Each row of a before or after table is a point. The points were changed in one or more steps. Then noise was added and the rows were shuffled. The steps act on how far a point lies along the listed directions, d1 being the first. What was done? A step turns or swaps two directions, mirrors them in a line or flattens them onto one, adds a multiple of one to another, or multiplies one. Angles are multiples of 10 degrees, from the lower direction toward the higher: turns from -170 to 170, lines from 10 to 170 but not 90. Use the fewest steps. Two steps may share a direction if one is a turn and the other turns, adds or multiplies; they go together, in the order done. Otherwise the lowest direction goes first.

Directions:
(1): [0.08 0.52]
(2): [ 0.52 -0.08]
Before (12 x 2):
[[-0.52  0.18]
 [-0.30  0.74]
 [-0.06  0.36]
 [ 0.01  0.27]
 [-0.19 -0.77]
 [-0.10 -0.13]
 [-0.50  0.69]
 [-0.46 -0.46]
 [ 0.03 -0.53]
 [-0.42  0.60]
 [-0.40  0.63]
 [ 0.04 -0.53]]
After, 12 rows:
[[-0.29 -0.20]
 [ 0.14  0.06]
 [-0.54 -0.32]
 [-0.01 -0.02]
 [-0.49 -0.30]
 [ 0.11  0.09]
 [-0.13 -0.07]
 [-0.01 -0.02]
 [-0.22 -0.13]
 [-0.07 -0.06]
 [ 0.12  0.07]
 [-0.22 -0.12]]
Steps: flatten d1 and d2 onto the line at 50 degrees

Directions:
(1): [ 0.46 -0.34  0.28]
(2): [-0.16  0.25  0.57]
Before (13 x 3):
[[-0.19  0.14 -0.39]
 [ 0.56 -0.39 -0.05]
 [-0.41  0.27 -0.12]
 [ 0.11 -0.02  0.77]
 [ 0.64 -0.38 -0.29]
 [ 0.31 -0.29  0.38]
 [ 0.41 -0.28  0.39]
 [ 0.79 -0.29 -0.10]
 [ 0.32 -0.05  0.22]
 [ 0.27 -0.28 -0.48]
 [ 0.78 -0.36 -0.19]
 [-0.39  0.39 -0.10]
 [ 0.06 -0.14  0.25]]
After, 13 rows:
[[ 0.74 -0.21  0.28]
 [ 0.52 -0.32  0.28]
 [ 0.00  0.02 -0.44]
 [-0.18  0.19  0.71]
 [-0.33  0.18 -0.37]
 [ 0.80 -0.27  0.25]
 [ 0.25 -0.10  0.57]
 [ 0.43 -0.38 -0.21]
 [-0.04 -0.06  0.27]
 [ 0.12 -0.09  0.52]
 [-0.37  0.26 -0.37]
 [ 0.69 -0.37  0.10]
 [ 0.21  0.08  0.31]]
Steps: turn d1 and d2 by 30 degrees

Directions:
(1): [ 0.57  0.44  0.20 -0.25 -0.25 -0.37]
(2): [-0.16 -0.26  0.29 -0.07 -0.78  0.16]
Before (8 x 6):
[[-0.38 -0.38 -0.31  0.12  0.07  0.20]
 [ 0.03  0.04 -0.04 -0.06  0.16  0.09]
 [ 0.52  0.50  0.44 -0.26 -0.08 -0.12]
 [ 0.67  0.46  0.31 -0.37 -0.81 -0.38]
 [-0.02  0.11 -0.36 -0.05  0.67  0.12]
 [-0.38 -0.17 -0.03  0.19  0.48  0.32]
 [-0.04  0.03 -0.32  0.22  0.79  0.32]
 [-0.61 -0.15 -0.46  0.19  0.92  0.21]]
After, 8 rows:
[[ 0.37  0.46  0.11 -0.12  0.65 -0.04]
 [-0.29 -0.35 -0.05 -0.05 -0.44  0.17]
 [ 0.78  0.74 -0.12 -0.26  0.36 -0.57]
 [-0.40 -0.32 -0.28  0.03  0.31  0.37]
 [-0.92 -0.58 -0.11  0.17 -0.04  0.50]
 [-0.42 -0.41 -0.17  0.27  0.21  0.65]
 [-0.41 -0.34  0.19  0.06 -0.14  0.43]
 [-0.07 -0.05 -0.02 -0.03  0.11  0.19]]
Steps: turn d1 and d2 by -60 degrees

Directions:
(1): [-0.38  0.20  0.34  0.63  0.04 -0.16 -0.28 -0.53]
(2): [ 0.25  0.03 -0.39 -0.04 -0.38 -0.82 -0.04 -0.23]
(3): [-0.03  0.36  0.28 -0.01  0.10 -0.20  0.91 -0.08]
(4): [ 0.03 -0.21 -0.70  0.45  0.03  0.36  0.36 -0.30]
(5): [-0.05  0.81 -0.43 -0.15  0.41  0.04 -0.23  0.04]
(6): [-0.08  0.14  0.04 -0.56 -0.42  0.36 -0.01 -0.66]
Before, 8 rows:
[[-0.05 -0.29 -0.21  0.91  0.27  0.12 -0.18 -0.12]
 [-0.04  0.26 -0.70  0.68  0.06 -0.24  0.78 -0.33]
 [ 0.18  0.11 -0.30 -0.30  0.16  0.27 -0.32  0.52]
 [ 0.11  0.14 -0.20 -0.08  0.20 -0.22 -0.44  0.01]
 [-0.15  0.58  0.58 -0.27  0.11 -0.30 -0.13 -0.10]
 [ 0.29 -0.53  0.47 -0.44 -0.32 -0.11 -0.39  0.37]
 [-0.18 -0.27  0.62  0.25 -0.34  0.08  0.67 -0.28]
 [-0.01  0.20  0.64  0.16  0.05 -0.30 -0.19  0.52]]
After (8 x 8):
[[ 0.14  0.25 -0.10 -0.17  0.05 -0.64 -0.38 -0.22]
 [-0.08  0.38 -0.05 -0.40  0.30  0.45 -0.30  0.53]
 [-0.14 -0.48  0.07  0.50  0.02  0.38 -0.56 -0.25]
 [-0.07 -0.51  0.35  0.38 -0.24  0.48  0.74  0.02]
 [ 0.15 -0.08 -1.18  0.62 -0.35 -0.43  0.17 -0.65]
 [-0.14  0.58  0.47  0.03  0.25 -0.29  0.30 -0.25]
 [-0.08  0.32  0.72  0.03 -0.02  0.06  0.29  0.14]
 [ 0.35 -0.19  0.55 -0.60 -0.22 -0.21 -0.01  0.39]]
Steps: turn d1 and d5 by -20 degrees; multiply d2 by 2.5; turn d3 and d4 by 40 degrees; multiply d6 by 0

Directions:
(1): [ 0.16 -0.30  0.31 -0.81 -0.11 -0.06  0.51  0.45 -0.21 -0.32 -0.10]
(2): [ 0.56  0.22 -0.04  0.30  0.42  0.13 -0.10  0.45 -0.64 -0.13  0.47]
Before, 9 rows:
[[ 0.00 -0.16  0.22 -0.29 -0.05 -0.07  0.22  0.18  0.03 -0.23 -0.16]
 [ 0.02  0.09  0.16  0.19  0.10  0.04 -0.19  0.01  0.11  0.10  0.00]
 [-0.34  0.16 -0.29  0.47 -0.08 -0.11 -0.32 -0.64  0.41  0.30 -0.03]
 [ 0.17  0.53 -0.28  0.77  0.56  0.10 -0.48 -0.07 -0.16  0.27  0.36]
 [ 0.11  0.12 -0.23  0.44  0.19  0.07 -0.26  0.08 -0.13  0.16  0.27]
 [-0.30 -0.04  0.13 -0.18 -0.25 -0.13  0.16 -0.22  0.41  0.02 -0.26]
 [ 0.17 -0.07  0.12 -0.10  0.16  0.05  0.07  0.26 -0.42 -0.19  0.07]
 [ 0.14 -0.05  0.19 -0.15  0.13 -0.02  0.21  0.26 -0.21 -0.09  0.09]
 [-0.20 -0.34  0.17 -0.64 -0.57  0.01  0.33 -0.02  0.42  0.06 -0.33]]
After:
[[-0.43 -0.46  0.20 -1.00 -0.53 -0.28  0.55 -0.19  0.47 -0.10 -0.47]
 [ 0.55  0.04  0.03 -0.06  0.32  0.07  0.11  0.71 -0.66 -0.17  0.43]
 [-0.24  0.07 -0.08  0.34 -0.01 -0.03 -0.20 -0.28  0.31  0.06 -0.13]
 [ 0.23  0.23  0.00  0.47  0.35  0.02 -0.13  0.13 -0.28  0.06  0.30]
 [ 0.13 -0.03  0.25 -0.08  0.12  0.00 -0.02  0.21  0.00 -0.03 -0.01]
 [ 0.99  0.24  0.21 -0.34  0.76  0.12  0.27  1.14 -1.10 -0.40  0.63]
 [-0.97 -0.26 -0.12 -0.11 -0.94 -0.05 -0.07 -0.99  1.32  0.52 -0.76]
 [ 0.38  0.23 -0.10  0.56  0.46  0.13 -0.32  0.28 -0.64 -0.08  0.39]
 [-0.81 -0.18  0.12 -0.36 -0.60 -0.23  0.18 -0.65  0.99  0.14 -0.64]]
Steps: multiply d1 by -1; multiply d2 by 2.5

Directions:
(1): [-0.44 -0.16 -0.17  0.22 -0.18  0.18 -0.50  0.51  0.13 -0.29 -0.36  0.72]
(2): [ 0.23 -0.41  0.21 -0.34  0.87 -0.13 -0.04  0.15 -0.05 -0.62 -0.26 -0.05]
(3): [-0.34  0.52 -0.08 -0.28 -0.10 -0.77 -0.17 -0.20  0.58 -0.31 -0.18 -0.15]
Before:
[[-0.14 -0.10 -0.06  0.03  0.03  0.13 -0.40  0.24  0.11 -0.18 -0.22  0.29]
 [ 0.31 -0.42  0.33 -0.27  0.84 -0.02  0.02 -0.05 -0.20 -0.44  0.02 -0.18]
 [-0.13 -0.13 -0.15  0.26 -0.11  0.36 -0.09  0.10 -0.20  0.09 -0.07  0.25]
 [-0.40  0.15 -0.08  0.28 -0.64  0.24 -0.24  0.34  0.01  0.23 -0.10  0.32]
 [-0.04  0.09 -0.15  0.11 -0.28 -0.13 -0.08  0.12  0.43  0.23 -0.15  0.08]
 [ 0.15 -0.47  0.04 -0.41  0.98 -0.05 -0.27  0.32  0.05 -0.90 -0.52 -0.02]
 [ 0.01 -0.23  0.17 -0.08  0.56 -0.38 -0.22  0.39 -0.06 -0.51 -0.20 -0.07]
 [-0.03 -0.02  0.07  0.05  0.06  0.20 -0.25  0.29  0.15 -0.09 -0.10 -0.05]
 [-0.38  0.27  0.07 -0.10  0.03 -0.20 -0.52  0.31  0.71 -0.55 -0.55  0.43]
 [ 0.14 -0.12  0.21 -0.08  0.39  0.07 -0.06  0.26 -0.20 -0.12 -0.12  0.08]
 [-0.35 -0.07 -0.12 -0.08  0.16  0.01 -0.33  0.33  0.05 -0.62 -0.28  0.47]
 [-0.09  0.32 -0.10  0.17 -0.39 -0.14 -0.13 -0.11  0.09  0.02  0.10 -0.21]
 [ 0.15 -0.01 -0.07 -0.23  0.21 -0.08  0.26 -0.15 -0.02 -0.09  0.13 -0.42]
 [-0.16  0.12 -0.02 -0.05 -0.02 -0.29 -0.33  0.06  0.30 -0.31 -0.22  0.15]]
After, 14 rows:
[[-0.10  0.31 -0.04  0.21 -0.51  0.24 -0.12  0.11  0.19  0.39  0.14 -0.16]
 [ 0.09  0.45  0.06  0.06 -0.59  0.00  0.40 -0.35 -0.10  0.71  0.41 -0.60]
 [-0.58  0.89 -0.47  0.59 -1.68  0.29  0.05 -0.28  0.03  0.97  0.54  0.19]
 [-0.02  0.23 -0.16  0.23 -0.38  0.16  0.16 -0.29 -0.13  0.47  0.20 -0.15]
 [-0.21  0.55 -0.25  0.38 -1.05  0.20 -0.09 -0.26  0.13  0.82  0.34 -0.01]
 [-0.52  0.36 -0.23  0.62 -0.99 -0.02 -0.36  0.36  0.03  0.47  0.12  0.34]
 [-0.42  1.09 -0.22  0.61 -1.70  0.26  0.02 -0.34  0.48  1.17  0.38  0.05]
 [-0.48 -0.12 -0.08  0.29 -0.28  0.24 -0.56  0.37  0.05 -0.17 -0.16  0.68]
 [-0.16  0.44 -0.15  0.27 -0.76 -0.01 -0.11 -0.18  0.16  0.44  0.18  0.01]
 [-0.83  0.59 -0.70  0.79 -1.69  0.53 -0.52  0.27  0.27  0.69 -0.01  0.68]
 [ 0.26 -0.04  0.12 -0.13  0.37 -0.19 -0.01 -0.09 -0.08 -0.32  0.03 -0.43]
 [-0.22  0.25 -0.02  0.23 -0.44  0.13 -0.17  0.25 -0.05  0.32 -0.02  0.32]
 [-0.02 -0.42 -0.08 -0.27  0.63  0.00 -0.13  0.33  0.01 -0.68 -0.31  0.10]
 [ 0.25  0.05 -0.03 -0.01 -0.08 -0.12  0.15 -0.08  0.29  0.36  0.01 -0.24]]
Steps: turn d1 and d2 by -110 degrees; multiply d2 by 2.5; multiply d3 by 0.4
